Each row is a point. The ring and each string are closed loops that go straight from each point to the next, and from the last back to the first. Before rounding, they use only three directions, however many columns there are. How many times does the string pass through the ring? Passing back the other way cancels.
In the rows, zero is written as 128.

Ring, 9 rows:
[[180 116 158]
 [178 149 151]
 [156 172 134]
 [114 185 112]
 [ 90 179 107]
 [ 72 149 121]
 [ 81 126 134]
 [123 100 149]
 [152  99 154]]
String (12 x 3):
[[150 149 170]
 [139 149 137]
 [154 162 107]
 [183 179 113]
 [185 163 180]
 [170 144 180]
 [141 139 154]
 [172 135 113]
 [146 137 130]
 [152 131 177]
 [196 130 199]
 [196 147 190]]
Times through: 1
String:
[[150 183 165]
 [129 163 157]
 [128 160 124]
 [127 181  84]
 [119 208  86]
 [123 210 117]
 [132 175 149]
 [136 155 142]
 [151 160 118]
 [180 168 122]
 [191 165 150]
 [181 160 177]
 [151 152 164]
 [157 167 180]]
Times through: 2

Ring (9 x 4):
[[202 182 111 154]
 [150 187 107 160]
 [108 172 108 141]
 [ 89 135 105 116]
 [ 97 106 103 101]
 [134  84 107  81]
 [177 100 121  70]
 [213 138 129  85]
 [221 166 122 122]]
String:
[[ 59 152  96 145]
 [116 143  91 155]
 [146 152 112 122]
 [141 188 124 125]
 [158 212 117 160]
 [154 212 123 147]
 [137 196 133 112]
 [138 165 119 117]
 [ 93 191 133 103]
 [ 61 175 120 114]]
Times through: 1
String, 18 rows:
[[117 125  92 140]
 [ 63 121  91 132]
 [ 64 130 112  96]
 [ 69 120 115  82]
 [ 81  79  95  95]
 [115  57  77 118]
 [150 115 101 118]
 [125 130 127  73]
 [109  97 119  62]
 [124 126 123  77]
 [101 118 124  66]
 [ 66  66  91  92]
 [ 97  84  81 129]
 [127 125 102 120]
 [121 156 125  96]
 [ 63 170 127  95]
 [ 77 178 132  92]
 [140 150 118 108]]
Times through: 1

Ring (8 x 8):
[[168  87 117 123 115 129 153 121]
 [197 136 123 145 115 122 114 118]
 [185 164 135 165 119 120  79 112]
 [149 165 151 180 125 121  63 103]
 [ 86 133 162 179 131 126  70  97]
 [ 69  98 141 150 126 132  97 108]
 [ 86  67 111 115 118 136 135 124]
 [117  58 105 106 115 135 159 127]]
String, 20 rows:
[[133 111 159 166 128 125 115  99]
 [166 131 105 131 112 126 103 127]
 [143 123 141 156 123 125 105 109]
 [141 132 158 173 127 123  96 100]
 [144 133 138 158 122 125  94 110]
 [172 166 109 147 113 123  69 125]
 [160 195 143 184 122 118  35 107]
 [122 180 183 210 134 118  38  86]
 [103 153 197 212 139 120  60  79]
 [113 137 176 190 133 123  79  90]
 [118 138 174 188 132 123  81  92]
 [120 153 200 213 139 119  68  78]
 [141 135 147 166 124 124  92 105]
 [163 141 121 147 117 124  92 119]
 [135 116 142 155 123 126 108 108]
 [179 139 105 134 112 125 100 127]
 [233 163  79 121 102 122  98 140]
 [249 162  94 131 105 120 108 133]
 [212 139 147 164 121 119 120 106]
 [169 124 155 166 125 122 117 102]]
Times through: 2
String (18 x 8):
[[ 71 139 216 222 146 122  62  69]
 [101 114 161 170 130 127  97  98]
 [115 124 120 142 119 129  88 119]
 [ 99 118  96 122 113 133  85 131]
 [ 32  68 121 125 123 138 110 118]
 [ 43  46 117 114 122 140 139 120]
 [ 61  42 139 128 126 137 154 110]
 [100  73 143 141 125 132 139 108]
 [138  89 104 116 113 131 135 128]
 [166  88  80  96 106 132 147 140]
 [186  76  94 100 108 130 171 134]
 [194  82 136 135 119 126 172 112]
 [164 109 150 157 124 124 131 105]
 [165 124 154 166 125 122 115 102]
 [148 124 134 151 121 125 106 112]
 [197 166  93 134 108 123  79 133]
 [190 200 130 175 117 117  43 114]
 [134 183 172 203 131 118  40  92]]
Times through: 3

Ring (7 x 9):
[[ 94 125 104  88  98 206 107 128 162]
 [ 86 127 121  99  93 176 118 116 164]
 [ 94 128 148 138 107 101 141 112 146]
 [134 130 159 191 140   7 170 129 104]
 [146 125 156 192 167  25 160 153  84]
 [134 119 142 154 172 110 129 168  92]
 [119 120 120 118 148 173 111 160 119]]
String (14 x 9):
[[109 124 117 116 119 158 121 137 139]
 [105 120 135 118 142 166 114 150 125]
 [109 113 146 119 176 187 101 175 104]
 [113 117 159 144 170 129 122 162 100]
 [126 124 139 152 146  97 138 147 111]
 [147 126 135 174 153  56 152 151  97]
 [156 127 129 180 153  42 157 152  94]
 [133 126 128 154 138  88 143 143 114]
 [119 119 150 145 165 123 125 160 102]
 [108 117 148 128 162 157 114 161 110]
 [109 122 136 127 138 146 121 145 125]
 [115 127  99 110 105 164 122 132 148]
 [104 128  79  81  82 210 109 124 171]
 [114 128 100 111 100 157 125 127 151]]
Times through: 0

Ring:
[[185 120 140 142 131 175 132 137 112 160  92 150]
 [138 158 185 114 153 147  99 156  88 148 127 167]
 [109 151 179  92 148 114 102 139 110 111 175 151]
 [107 113 151  89 124 103 131 112 139  86 197 133]
 [148  70 113 116  99 130 167  94 156  99 163 124]
 [182  80 108 137 107 158 163 105 147 128 121 127]]
String, 18 rows:
[[214  89 109 160 113 191 159 121 130 164  73 138]
 [220  81  99 162 109 192 166 115 138 161  73 132]
 [192  64 133 156  93 190 174 123 105 168  73 169]
 [182  79 140 148 103 182 162 127 104 162  84 166]
 [223 119 100 158 136 186 138 125 145 160  79 117]
 [219 151  98 147 158 173 116 128 158 149  98  98]
 [184 145 125 132 151 157 115 131 139 140 118 120]
 [193 168 143 139 165 172  98 152 116 164  93 135]
 [159 158 206 137 151 184  99 179  48 194  70 202]
 [126 111 203 121 118 159 131 155  59 162 109 206]
 [141 126 167 117 132 147 124 139 101 139 130 162]
 [151 131 147 117 138 141 122 130 125 127 141 139]
 [132 113 184 119 121 153 131 145  81 149 121 184]
 [134 120 219 131 122 178 124 171  34 187  81 226]
 [142 109 175 124 119 157 135 141  86 150 115 179]
 [165 128 140 125 137 151 125 130 126 136 126 137]
 [158 112 149 126 124 154 136 130 114 140 122 152]
 [165  81 162 142 102 178 157 136  85 166  87 185]]
Times through: 0
String, 27 rows:
[[167 172 181 132 163 171  91 168  81 175  91 169]
 [134 158 219 123 149 167  97 178  44 180  94 208]
 [113 126 220 114 126 154 118 164  47 163 114 214]
 [123 109 184 113 118 144 133 140  84 140 133 182]
 [136 132 161 110 137 135 119 134 114 126 147 149]
 [107 114 198 104 120 136 127 144  76 135 144 191]
 [ 77 130 221  86 128 117 113 151  65 124 169 199]
 [ 81 161 188  72 154  90  92 137 115  89 210 146]
 [113 156 145  83 155  94 101 119 154  81 208 109]
 [133 135 135  98 142 113 118 116 151  95 182 115]
 [132 144 111  88 151  93 113 101 185  68 213  81]
 [108 106 126  83 123  88 137  94 169  63 221 106]
 [ 89  58 149  86  86  97 169  93 137  73 209 148]
 [114  61 125  96  91 105 170  87 157  75 199 127]
 [151  81  79 104 111 106 162  74 202  65 200  78]
 [164 109  98 114 128 126 142  98 177  95 168  94]
 [140  98 150 116 114 141 144 122 118 125 142 153]
 [147  79 140 122 102 145 159 114 123 124 138 152]
 [172 108 109 124 126 142 142 108 157 115 144 112]
 [199 112  80 134 133 149 143 100 182 114 136  86]
 [221  85  78 155 114 177 164 102 167 139  97 104]
 [195  72 126 155 100 188 168 122 113 164  77 159]
 [169  76 161 146  98 184 161 136  83 170  80 188]
 [147 107 154 121 120 148 138 129 111 135 130 157]
 [146 105 162 123 118 153 139 134 100 142 123 167]
 [152 108 186 135 118 176 136 153  66 173  87 197]
 [162 137 191 138 138 182 115 166  61 185  76 194]]
Times through: 0

Ring (6 x 14):
[[200 141 112  89 129 143 130 129 151 108 157 182 135 150]
 [193 171 128 115 125 127 107 148 150  85 152 142 122 169]
 [134 146 128 140 125 132  87 132 144 102 137 114 122 160]
 [ 67  78 114 146 135 168  92  81 134 151 108 129 141 127]
 [ 77  63  91 120 128 159 103  83 144 162 139 148 140 115]
 [143  96  90  92 124 145 121 108 153 139 165 173 136 127]]
String:
[[170 114  73  73 109 112 119 137 169 125 213 166 122 133]
 [161  95  86  79 125 148 133 107 155 141 169 192 140 125]
 [144  92 107 101 138 174 130  88 140 145 125 189 150 127]
 [107  64  80  96 125 155 119  88 151 162 158 173 142 112]
 [ 66  48  57 100 109 128  97  98 163 170 195 139 127 103]
 [112 100  95 115 119 134  99 114 153 134 163 136 127 133]
 [123  96 117 121 139 173 116  88 136 141 112 166 146 133]
 [126 104 114 121 134 160 110  99 140 134 126 156 140 136]
 [108  97  97 118 122 139  99 110 150 137 156 137 129 132]
 [ 51  51  66 116 111 130  88  96 159 168 182 124 126 108]
 [ 50  31  71 112 124 160 104  70 149 185 153 154 143  98]
 [108  68 104 112 141 183 124  71 136 162 112 182 154 117]
 [137 108 116 117 135 162 115 100 140 132 124 163 141 138]
 [130 107  98 109 122 137 106 115 152 130 160 148 130 136]
 [158 108 121 107 143 177 131  92 136 134 112 189 151 137]
 [192 114 111  83 140 172 146 100 143 131 132 213 151 136]
 [207 131  86  66 117 124 135 138 165 114 198 190 129 140]
 [187 136  87  80 112 112 118 146 166 109 203 162 120 145]
 [163 126 111 105 128 145 117 119 148 118 148 164 134 145]
 [189 131 123  99 140 166 134 109 140 117 124 191 145 147]
 [168 124 119 106 136 160 124 110 142 121 130 176 141 144]
 [159 122  96  97 119 128 113 129 157 119 175 156 126 141]]
Times through: 0
String (18 x 14):
[[225 204 131 109 118 105 104 176 157  60 174 132 110 184]
 [203 190 126 115 116 105  98 170 157  69 175 124 110 178]
 [178 168 115 115 114 107  95 159 159  85 179 122 112 167]
 [158 142 113 115 121 127 102 136 152 105 161 137 123 154]
 [189 149 140 116 143 167 126 114 135 104 107 176 143 159]
 [242 179 146  99 143 160 139 133 138  83 118 192 141 172]
 [249 179 121  80 126 129 136 154 155  81 169 186 128 168]
 [192 144 100  87 118 121 119 143 160 104 184 164 124 150]
 [157 123 102 102 122 134 112 125 153 119 164 156 129 143]
 [171 118 115 100 137 163 130 105 142 126 131 185 144 140]
 [180 112 111  89 138 169 139 101 143 131 132 201 149 136]
 [183 110  83  70 120 135 134 122 161 130 188 191 134 131]
 [171 119  81  79 112 117 119 136 166 121 202 165 123 136]
 [149 122 100 105 120 130 108 127 155 119 169 148 126 142]
 [167 126 126 111 140 167 125 105 138 120 117 176 144 146]
 [181 136 129 109 140 165 127 111 138 113 118 179 143 151]
 [222 167 141 103 141 160 133 128 139  92 119 186 141 166]
 [238 199 134 102 125 120 117 166 153  65 161 154 119 181]]
Times through: 3

Ring (6 x 14):
[[149 110 146 188 127 149  95 144 137 128 127 127 106 155]
 [177 145 152 193 129 154  60 157 176 110 146 138 106 130]
 [174 144 138 160 120 129  83 160 181  94 141 129 150 106]
 [106 121 106 103 121  99 149 119 145 127 112 109 188  98]
 [ 83  96 103 104 122 101 171 106 116 145  99 103 178 120]
 [109  88 122 145 121 122 147 124 111 138 106 110 146 148]]
String:
[[145  65 138 176 111 129 138 155 100 112 109 111 138 174]
 [138 103 131 156 119 126 123 142 133 119 118 117 145 139]
 [102 119 117 129 129 120 134 112 138 145 113 116 148 120]
 [ 57 108  97  93 131 104 173  83 117 170  96 104 168 114]
 [ 48  86  85  70 121  83 207  86  99 160  84  92 203 112]
 [ 89  94  98  91 115  88 181 114 118 130  97  99 203 110]
 [125 110 116 124 117 107 140 135 140 115 115 111 177 114]
 [110 127 115 123 127 115 130 118 149 136 117 116 160 108]
 [ 95 139 107 105 131 110 135 104 156 145 116 116 168  92]
 [143 145 117 117 119 106 115 140 178 103 130 119 185  83]
 [194 141 137 153 110 117  87 179 188  68 144 126 176  97]
 [140 154 122 128 126 117 102 134 181 115 133 125 164  87]
 [147 156 124 132 125 118  97 139 186 110 136 126 164  86]
 [211 142 144 167 108 123  74 190 192  58 149 130 169 102]
 [184 131 138 160 112 121  92 173 174  79 138 125 165 111]
 [137 127 126 142 123 122 114 137 155 118 125 120 154 114]
 [103 135 113 117 130 115 129 110 153 142 118 117 159 101]
 [117 126 121 134 127 121 123 122 148 134 119 118 151 115]
 [141 111 126 143 117 117 125 144 143 110 120 116 162 124]
 [113 100 112 117 116 102 155 129 128 121 108 107 182 119]
 [123 115 123 139 123 121 127 129 140 128 117 116 152 123]
 [ 82 112 107 112 129 111 154 100 127 155 105 109 160 118]
 [ 59  91 100 103 128 106 180  88 102 169  91 102 163 130]
 [121  62 127 156 112 120 158 140  91 124 100 105 150 168]
 [159  67 143 184 109 131 130 165 105 102 113 113 138 174]
 [134 108 131 156 122 128 120 138 135 124 119 118 140 137]
 [156  81 142 181 113 134 121 159 117 108 117 116 133 165]
 [154  63 144 188 110 134 131 162 100 108 112 113 131 181]]
Times through: 3
String, 27 rows:
[[127  92 125 145 116 118 141 138 121 120 111 111 157 141]
 [130  62 128 157 109 117 156 148  95 115 103 105 156 165]
 [ 98  78 120 143 122 121 158 118  99 146 100 107 144 155]
 [ 83 119 113 125 135 123 139  97 131 163 109 115 139 123]
 [115 116 125 146 129 129 123 121 137 141 117 119 136 130]
 [165  96 148 192 118 143 101 161 130 108 126 123 119 161]
 [192  89 166 229 117 162  77 180 129  99 133 130  91 185]
 [186 106 160 215 120 157  75 172 143 102 136 132  99 166]
 [178 115 153 199 121 150  79 165 150 104 136 131 110 152]
 [196 129 166 223 126 167  50 172 164 103 147 140  84 156]
 [179 152 160 211 136 169  42 153 180 121 150 145  79 139]
 [127 152 132 157 139 143  86 119 170 145 133 132 114 114]
 [130 136 129 150 130 132 103 127 158 133 127 125 134 117]
 [204 130 157 199 116 146  64 182 173  81 147 134 124 135]
 [249 145 172 223 112 154  29 212 199  51 164 144 120 129]
 [196 163 148 177 123 140  54 170 203  86 154 139 135 101]
 [132 157 123 133 131 125  97 125 180 127 134 127 149  92]
 [126 155 118 123 130 118 106 122 178 127 130 124 160  87]
 [183 141 132 144 111 112  95 171 185  74 140 124 182  93]
 [182 121 133 149 107 112 107 175 166  72 133 119 181 110]
 [145 122 115 115 110  97 135 150 159  92 122 112 201  95]
 [ 80 129  93  76 125  89 164  99 147 141 106 105 202  81]
 [ 72 129  98  90 132 102 156  90 142 158 106 109 176  94]
 [110 118 115 124 124 114 137 120 140 133 114 114 162 115]
 [135  97 123 139 113 111 140 145 130 109 114 111 171 130]
 [111 106 116 127 121 113 144 123 130 131 110 111 164 123]
 [119 111 122 138 123 119 132 127 136 130 115 115 153 126]]
Times through: 3

Ring:
[[ 81 112 130 118  67 108 139 161 135 129  97 112 110 118]
 [ 92  75 134 126  63 103 143 179 149 118 122 108 108 131]
 [118  52 137 131  83 107 145 180 159 109 155 108 116 140]
 [136  63 137 129 108 115 142 163 156 109 166 111 127 139]
 [160 105 132 120 151 132 133 124 144 116 169 119 146 126]
 [174 137 126 110 171 145 126 100 136 124 166 123 158 113]
 [175 154 121 104 172 150 122  92 133 129 159 124 161 104]
 [155 169 117  99 153 147 120  94 127 136 135 123 154  95]
 [128 174 118 100 129 138 123 104 122 140 109 121 142  94]
 [ 91 157 123 107  92 121 130 129 122 140  86 117 122 102]]
String, 25 rows:
[[100 103 125 115  68 114 136 164 144 127 115 110 116 115]
 [115 107 128 116  94 119 135 150 142 124 128 113 125 118]
 [ 74 137 132 117  83 109 138 143 124 134  83 116 112 116]
 [ 63  79 137 128  42  94 147 187 143 122  96 107  96 131]
 [ 99   7 138 136  31  92 151 224 175 102 154  98  98 147]
 [123  63 133 125  83 112 141 174 157 113 152 108 120 133]
 [117 105 132 120 105 117 137 146 140 122 131 115 126 124]
 [135  82 131 121 105 120 137 156 152 116 155 112 129 127]
 [150  23 138 134  95 112 145 187 173  99 193 106 125 148]
 [150  41 141 135 119 114 144 167 164 101 188 111 130 149]
 [123 134 135 119 140 124 135 116 128 126 128 122 135 122]
 [132 123 129 115 126 127 132 128 136 125 136 118 136 117]
 [160 102 129 117 140 133 132 130 147 117 168 117 145 123]
 [130 165 129 111 155 134 129  95 119 134 119 125 144 110]
 [163 175 126 106 188 148 123  76 120 132 143 129 161 106]
 [220 147 118 102 208 164 117  78 141 123 200 126 180 104]
 [183 122 121 107 156 147 124 113 146 122 177 119 158 109]
 [140 134 125 111 132 133 129 120 135 128 138 119 141 111]
 [134 210 120  97 166 146 120  70 107 146 102 129 153  90]
 [163 192 112  92 162 156 115  80 121 142 130 125 161  84]
 [158 146 115 100 132 145 121 114 138 132 144 118 150  96]
 [134 134 123 108 119 132 128 126 136 129 131 117 138 107]
 [107 169 125 107 122 128 128 110 118 139  96 122 133 103]
 [ 71 208 122 100 104 124 126 101 100 153  49 124 123  89]
 [ 78 150 122 107  71 116 132 142 124 140  77 114 115 101]]
Times through: 3
